Rows are points. Each copy is the shape, with its points in the same order, turned, moved and blurred by noise. Say if it was mirrored as well.
In the rows, zero is written as 128.

Shape (7 x 3):
[[143 108 115]
 [122 131 120]
 [ 98 100 155]
 [115 142  90]
 [105 197 209]
 [111 126 151]
 [166 147  86]]
Copy 1:
[[116 140 148]
 [128 150 121]
 [150 108 106]
 [108 175 111]
 [235 177 101]
 [156 135 115]
 [103 188 160]]
Copy 1 is: mirrored
Copy 2 (7 x 3):
[[139 113 112]
 [112 134 135]
 [ 84  97 152]
 [104 148 102]
 [ 94 185 229]
 [113 114 156]
 [148 152  96]]
Copy 2 is: only turned
Copy 3 (7 x 3):
[[144 137 114]
 [128 125 139]
 [117 177 150]
 [111 102 128]
 [148 137 249]
 [129 151 160]
 [157  84 112]]
Copy 3 is: mirrored

Shape, 7 rows:
[[ 25  63 161  97]
 [120 145 105 138]
 [220  99 143 161]
 [182 123 110  87]
 [164 149  76 135]
 [121 159 173  98]
 [140 100 144 124]]
Copy 1:
[[105  58 171  47]
 [100 142 114 145]
 [213 137  64 180]
 [161 162  71 101]
 [125 160  63 155]
 [150 167 167 101]
 [170 113 109 115]]
Copy 1 is: only turned
Copy 2 (7 x 4):
[[  7 170 180 146]
 [114 130 101 137]
 [166  40 158 132]
 [126  81 121  70]
 [137  94  76 116]
 [128 169 163 102]
 [105 102 153 127]]
Copy 2 is: only turned
Copy 3, 7 rows:
[[ 50  18 151 120]
 [117 145 111 152]
 [130 211 200 110]
 [179 145 148  99]
 [138 179 108 124]
 [147  97 168 179]
 [115 132 169 122]]
Copy 3 is: mirrored
Copy 4, 7 rows:
[[ 50  43 121 100]
 [133 147 114 157]
 [228 108 151 170]
 [191 133 112 108]
 [173 155  90 159]
 [127 148 175 113]
 [158 101 141 136]]
Copy 4 is: only turned

Shape:
[[128 132 123  92 159 121]
 [ 60 135  36 154 138 146]
 [161 137 184 144 149 156]
 [154  81 157 141 106 174]
 [ 84 152 104 154 196  58]
 [160 127 176 153  86 224]
 [140 110 243 148  86 139]
 [134 104  51 179 142 164]
 [161 166 151 125 120  72]
 [116 183 124 129 177  75]]
Copy 1, 10 rows:
[[145 124 135 121 165 111]
 [101  75  47 103 116 161]
 [117 168 170 182 154 140]
 [102 111 197 172 115 147]
 [155 138  36 151 148  82]
 [ 67 154 210 163 118 192]
 [ 80 188 211 188 101  92]
 [136  71  99 156 109 196]
 [173 190 137 133 114 101]
 [162 174  73 131 156 101]]
Copy 1 is: only turned
Copy 2:
[[124 122 130  90 140 162]
 [ 38 109 107 155  75 206]
 [204 133 189 133 140 152]
 [140 145 191 173 167 132]
 [113  44  88  97  92 170]
 [177 180 213 180 132 140]
 [175 112 248 132 122  73]
 [ 91 110 114 201 123 198]
 [169 125 111 100 104  91]
 [149  92  91  89  90 162]]
Copy 2 is: mirrored
Copy 3, 10 rows:
[[103 129 137  94 120 105]
 [ 69 111  92 201  59 133]
 [162  99 195 100 121 137]
 [177  71 134 107 119 163]
 [ 63 127 158 176 139  62]
 [214  97 171 116  89 198]
 [208 112 182 109 193 176]
 [128  59 111 164  49 118]
 [161 149 151 122 148  65]
 [100 158 169 142 132  57]]
Copy 3 is: mirrored
Copy 4, 10 rows:
[[146 125 107 119 162 134]
 [ 95 110  21 167 177 153]
 [ 97 154 153 105 117 118]
 [ 97 126 130 103  66 170]
 [138 133  43 129 188  53]
 [ 50 159 162 141  83 187]
 [ 91 137 195 140  49 105]
 [ 62 143  25 106 125 175]
 [163 192 116 153 130  93]
 [149 168  93 140 197  80]]
Copy 4 is: mirrored

Shape:
[[140 172 103 123  82 168 147 165  87]
 [ 68  72 181 149  75 172 108  91 115]
 [ 65 178  77 183 118 117 179 143 212]
 [ 69 187 126 177 126 119 171  94 109]
 [130  75 129 137  90 233 122 155  91]
 [110  77 135  78  85 202  87 134 110]
 [ 58 169 120 137 137 130 106 125 136]
 [ 88 175 109 196 148 137 122 114 162]
 [115 151  58 176  90  99 162 160  60]
 [ 94 160  70 189 132 102 118  62 150]
 [ 62 151  90 171 198  83 163 156 180]
 [126 127 138 126 132 118 161  86 151]
 [ 81  66 138  76  46 197 102 108 102]
 [129  87 184 124  46 145  72 128 115]]
Copy 1, 14 rows:
[[144 163 123  55 117 149 159 156 101]
 [150  38 149 132 114 194 113  91  88]
 [ 57 158  78 114  73 137 148  63 191]
 [110 152 126 109 104 109 151  41  99]
 [178  81 103  86 154 222 159 155  97]
 [154  77 166  90 165 218 117 162 119]
 [ 75 137 135 120 148 140 113  88 119]
 [ 97 150  76 129 125 137 105  61 131]
 [136 201 117 137  86 135 192 143  87]
 [123 191 120 160 108 152 100  43 138]
 [ 63 152  88 165 142  90 161  81 188]
 [162 120 148 114 117 119 127  79 169]
 [152  63 196  98 125 238 131 142 104]
 [169  60 154 117  96 174  73 165  94]]
Copy 1 is: mirrored
Copy 2:
[[154  76 136 102  89 162 144 205 100]
 [ 82 100 198 203  85 156 101 107  65]
 [ 74 101 117 162 124 121 196 171 222]
 [ 88 103 148 146 138  96 208 153 102]
 [133  51 150 161  97 219  78 148  62]
 [115 100 151 125  74 198  46 125  68]
 [ 65 106 159 115 140 105 133 144 132]
 [103  77 144 148 163 101 157 144 156]
 [109  88  91 156 108  98 160 235  86]
 [ 96  97 101 154 139  56 145 114 149]
 [ 67 158 104 151 206 130 165 178 183]
 [132 159 135 158 128 136 147 114 124]
 [ 82 110 166 147  23 198  60 109  61]
 [141 109 217 176  68 143  60 151  89]]
Copy 2 is: mirrored
Copy 3 (14 x 9):
[[151 186 115 192  69 106  72 129  74]
 [ 84 123 153 129  66 162 113 234  99]
 [ 55 187  97 217 158  89  99 139 180]
 [ 81 177 124 161 141  58 137 166  93]
 [151 141 141 204  56 194  85 191  62]
 [135 130 123 136  58 208  60 173  78]
 [ 75 157 116 144 151 104  64 162  97]
 [ 99 155 124 187 177  83  85 184 129]
 [113 122 101 220  75  45 106 113  76]
 [110 112  85 160 169  62 118 174 144]
 [ 44 137 145 203 204  93  93 105 135]
 [122 148 151 137 130 125 135 137 142]
 [108 130 102 117  27 206  90 189  82]
 [128 118 169 118  29 144  56 200 118]]
Copy 3 is: mirrored
Copy 4, 14 rows:
[[134 179  60 128  90 164 135 107 101]
 [110  70 162 183  60 118 105 104 104]
 [ 11 157  53 192 155 136 123 154 164]
 [ 48 167 109 188 140 121 157  87  92]
 [178  80  99 151  75 188 108 129  87]
 [154  80 124  99  69 152  80 114 111]
 [ 68 152 108 154 146 110  84 102 108]
 [ 75 142  82 205 174 118 108 102 132]
 [ 96 166  21 153 105 102 175 131  56]
 [ 53 110  61 178 169  77 141  72 134]
 [ 39 157  90 169 214  98 121 182 124]
 [ 94 124 132 139 137 113 166 113 158]
 [123  65 133 102  28 147  90 100 102]
 [166 108 134 153  32  90  96 107 137]]
Copy 4 is: only turned

Shape (14 x 11):
[[ 94  98  97 115 146 160  74 150 140 145 128]
 [150 125 174 157 130 131 138 185 175 108 153]
 [ 87  83 130 171  88  87 158 142 161  79 160]
 [ 95  64  96 123 150 145  67 130  96  58 171]
 [167 163 137 149 173  88 143 120 114 103  70]
 [ 61  71 136 144 128  98 106  79 129  77 166]
 [148 132 117 122 158 178 159 127 115 103  99]
 [184 126 171 133 118 139 121 129 111 145 105]
 [122 166 193 142  91 164 106 180 180 105 128]
 [131 150 165 141 149 167 144 155 112 125 116]
 [104 119  91 203  88  86 116  86 150  79 182]
 [146 147 188 146 150 151 134 147 179 131 159]
 [136 150 205 154 167 170 131 195  95 154 125]
 [158 174 133 102 146  97 169 131  91 119 127]]
Copy 1 (14 x 11):
[[116 139 134 156 109 152 117 124 211 168 127]
 [116  90 173  57 121 102 115 146 156 166 179]
 [138  53 108  90  62  94 152 160 183 102 164]
 [133 138 157 151  82 122 109  85 217  67 117]
 [168  77 144 139 162 134 144 125  76 132 143]
 [143 107 120 131  62  67 162 104 195  92 117]
 [139 123 172 120 166 164 159 153 140 118 121]
 [106 133 147 103 145 111 106 149  89 137 111]
 [148 119 189  80 138  79  90 200 182 180 160]
 [110 118 169 116 171 114 141 164 141 138 149]
 [165 116 131 142  15  91 154 156 145  93 172]
 [123 134 174  69 127  95 150 140 148 181 154]
 [ 65 112 190 122 196  89 122 145 130 164 174]
 [148 128 110 106 179 116 148 126 104 102 164]]
Copy 1 is: only turned
Copy 2 (14 x 11):
[[ 57 116 117 132 148 153 105 117  93  57 114]
 [ 90  94 152 129  90 114 140 117 134 157  72]
 [117  36 154 124 145 115 204 104 118 113 121]
 [132  61 125 163 149 158 129 148  46  38 105]
 [171 156 154  96 105 105  93 106 120 132 162]
 [152  30 121 104 165 174 155 108  92  69 125]
 [140 170 133 136  92 135 139 121 117  75 120]
 [120 159 123 124  93 169 124 113 103 161 133]
 [ 63 112 108  86  77 112 151 101  92 150  67]
 [128 158  96 126 104 121 134 111 120 120  89]
 [125   7 112 126 102 124 167 101 115  90 184]
 [ 98 104 116 107  77 144 118 113 151 140  67]
 [110 169  73 145 123 117 102 111 124 164  62]
 [156 154 121  96 111 116 134 173 138 131 151]]
Copy 2 is: mirrored
Copy 3 (14 x 11):
[[107  56  90 120 103 107 152 164 111 135 117]
 [167  95 165  96 122 134  80 125 141 113  91]
 [211 140 138 115 117  80 114 111  95 140 144]
 [128  88 119 140 139  27 143 191  73 132  94]
 [106 123 151 151 194 138 152  80 160 147  78]
 [170 106 150 136 153  47 151 161  90 164 166]
 [ 83  92 132 139 165 129 128  98  95  88 105]
 [ 77 113 165  79 146 128 127 110 152 123 104]
 [156 102 189  92  95 184 124 160 122 103 102]
 [ 97  95 165 141 128 138 116 120 140  86 112]
 [174 150 152 137 124  82 110 125  60 215 131]
 [138  70 175 108 139 158  78 139 148 123 126]
 [ 86  82 185 139  98 130 100 129 192  71 102]
 [ 92 164 128 150 187 139 108 120 155 118 108]]
Copy 3 is: mirrored

Shape:
[[ 94 107 135 179 138  80 140 118 166 112 192 190]
 [117 153 118 173  58 112 183 125 149  90 179 184]
 [165 125 136  58 151 135 171 190  97  87 146 140]
 [124  87 148 138  76 136  65 145  91 116 106 124]
 [161  89 171 187 129 145  83 159  79 179 130  82]
 [171 148 182 146 132 123  53 147 137  71 119  82]
 [ 75  99  76 182  79 136 126 129 216  84 209 137]
 [134 133  81 204 100 170 152 108 186 104 173 168]
 [135  74 192 158 157 178  37 146  97 124  65  91]
 [184 104 159 128 140 179   9 140  86 122 133  96]
 [153 147  58 137 146  86 136 189 106  61 128 141]
 [121 200  95  70 162 138 155 152  77 106 105 159]
 [169  98 160 105 136 119  57 109 103 163  87  50]
 [177  58 166 144 134 125  44  76  74 107 127 108]
 [112 171 118 106 157 129 138 152  55  56 161  91]
 [134 212  89  89 142 133  71 213 103  98 162 136]]
Copy 1:
[[ 70 184 135 151 184  69 119 165 143 112 152 152]
 [ 92 191 133 189  82  46  94 131 124 108 129 155]
 [108  88  65  94  97 111  90 120 139 105  59 106]
 [134  75 176 175 111 157 101 137  94 121 152 109]
 [137  61 162 181 165 129 174 149  79 152 102  55]
 [139 104 164 136 177 136 103  80  74  54 104  61]
 [123 199 100 196 131  78 146 123 163  74 218 119]
 [132 226 101 238 138  98 143 126 137 105 107 133]
 [123  54 162 178 192 219 126 132  81 117 103  56]
 [191  66 128 163 182 180  88 125  54 114 106  69]
 [148 115  83 133 105  85 124 176 112  27  86 148]
 [115 134  79  95  73 141 113 148  65 100  54 176]
 [152  35 169 124 179 170 168  80  98 130 109 109]
 [145  26 152 187 213 149  89 125  77 118 127 123]
 [ 97  93  53 125 108 108 118 136  30  65 103 135]
 [179 156  90  68  90 121 113 156  40  75 101 104]]
Copy 1 is: mirrored
Copy 2:
[[ 50  84 120 162 121  35 135 135 119 132 135 163]
 [ 57 119 113 142  36  65 180 106 121 123 147 154]
 [170 130  72  49 133  79 155 101 123  83 167 142]
 [138  88 139 111 115 140 171 184  95  93  96  88]
 [150 150 152 150 184 138 209 198  87 105 119 122]
 [129 173 160 101 144  85 148 167 134  47  64 103]
 [  7 103  82 190  89 124 122 115 159 105 116 138]
 [ 84 136 122 209  65 110 136  93 144 127 122 169]
 [192 110 181 127 182 147 152 220 141  76  83 109]
 [177 149 166 122 170 156 119 174  69  53  87  98]
 [154 145  38 132  92  37 144 123 128  94 116  91]
 [188 165  84  62  73  64 106 143 125 143 178 118]
 [157 157 173  89 201 142 160 166 104 131  85  59]
 [158  93 205 141 177 110 152 140  77  79 103  63]
 [141 172  95  96 108  62 129 157 131  60 197  70]
 [141 196  45  77  92  84  89 171  81  81 122 125]]
Copy 2 is: mirrored
